Each row of a before or after table is a point. The points were changed in one or more steps. Then noise was added and the rows were shuffled. The steps act on columns, c1 being the first. Write out the steps. A step turns or swaps two columns, mirrors them in a line or flattens them onto one, adds a multiple of one to another, or multiplies or shifts one. Angles are multiples of 10 degrees, from the lower column toward the higher: turns from -170 to 170, lines from 10 to 170 but not 90. Use the fewest steps. Two steps may share a column if one is a turn and the other turns, adds or multiplies; they go together, in the order done. Otherwise the lowest column goes first.

Before (8 x 3):
[[-0.52 -0.09  0.15]
 [-0.48 -0.37  0.19]
 [-0.29 -0.26  0.12]
 [-0.25  0.11  1.18]
 [-0.57 -0.24 -0.29]
 [ 0.44  0.07  0.01]
 [-0.10  0.77 -0.06]
 [ 0.73  0.07 -0.07]]
After (8 x 3):
[[-0.28  1.02  0.66]
 [-0.49  0.31 -0.26]
 [ 0.44 -0.03  0.14]
 [-0.25  0.22 -0.22]
 [ 0.71 -0.09  0.01]
 [-0.14 -0.42  0.61]
 [-0.54  0.19  0.01]
 [-0.57 -0.12 -0.35]]
Steps: mirror c2 and c3 in the line at 60 degrees

Before (9 x 6):
[[-0.94  0.19  0.31 -0.24 -0.89  0.28]
 [-0.27  0.12  0.02  0.63  0.15 -0.22]
 [ 0.34  0.11  0.23  0.34  0.04 -0.22]
 [-0.66  0.45  1.18 -0.14 -0.20 -0.17]
 [-1.17  0.27 -0.37 -0.25 -0.68 -0.34]
 [-1.25 -0.19 -0.18  0.22  0.25  0.24]
 [-0.48 -0.12 -0.01  0.00 -0.09 -0.10]
 [-1.17 -0.73  0.09 -0.22  0.19  0.15]
 [ 0.37  0.41 -0.53 -0.14  0.19 -0.04]]
After (9 x 6):
[[-0.11  0.15  0.18  0.69  0.09 -0.10]
 [-0.97 -0.90  0.57  0.04  0.13  0.14]
 [ 0.44  0.01  0.48  0.21  0.17 -0.21]
 [-1.06  0.23 -0.03  0.62 -0.09  0.14]
 [-0.45 -0.07  0.16  0.13 -0.09 -0.07]
 [ 0.18  0.31 -0.38 -0.19  0.40 -0.02]
 [-0.75 -0.19  1.34  0.12  0.50 -0.07]
 [-1.20  0.16  0.34  0.14 -0.65  0.00]
 [-1.24 -0.71 -0.19  0.11  0.26 -0.10]]
Steps: turn c1 and c4 by -20 degrees; swap c2 and c5; shift c3 by 0.20; multiply c6 by 0.4

Before (9 x 8):
[[-0.89  0.13  0.23  0.42  0.11  0.02  0.76 -0.32]
 [ 0.28  0.39 -0.25 -0.52 -0.67  0.09  0.30  0.20]
 [ 0.01 -0.05  0.15 -0.33 -0.68  0.72 -0.47 -0.61]
 [-0.75 -0.24 -0.63  0.75  0.17  0.27  0.44 -0.11]
 [-0.07 -0.28 -0.24 -1.31 -0.21 -0.13 -0.33  0.06]
 [-0.81 -0.02  0.11  0.22 -0.84  0.02  0.63 -0.23]
 [-0.18 -0.15  0.26  0.25 -0.54 -0.25 -0.45 -0.09]
 [-0.29 -0.18 -0.27 -0.11 -0.20 -0.58 -0.12 -0.60]
 [ 0.49 -0.48 -0.16  0.35 -0.47 -0.37  0.91  0.29]]
After (9 x 8):
[[ 0.09 -0.48  0.28 -0.34 -0.55 -0.08  0.02  0.61]
 [-0.68 -0.17  0.45  0.34 -0.46  0.22  0.00 -0.33]
 [-0.58 -0.17 -0.15  0.12 -0.63 -0.12 -0.01  0.20]
 [-1.28  0.15 -0.21  0.56  0.05  0.12  0.01  0.18]
 [-0.40 -0.07 -0.38  0.34 -0.12 -0.93  0.01 -0.58]
 [-1.21 -0.02 -0.11  0.32 -0.66 -0.51  0.00  0.07]
 [-0.48 -0.30  0.24 -0.85 -0.18 -0.12  0.01 -1.02]
 [-1.14 -0.22  0.51  0.32  0.41 -0.26 -0.01  0.67]
 [-0.11  0.39  0.20 -0.20 -0.40 -0.57  0.01 -0.49]]
Steps: shift c1 by -0.40; add -0.7 times c2 to c8; turn c4 and c8 by 60 degrees; turn c3 and c6 by 160 degrees; turn c5 and c6 by 40 degrees; multiply c7 by 0
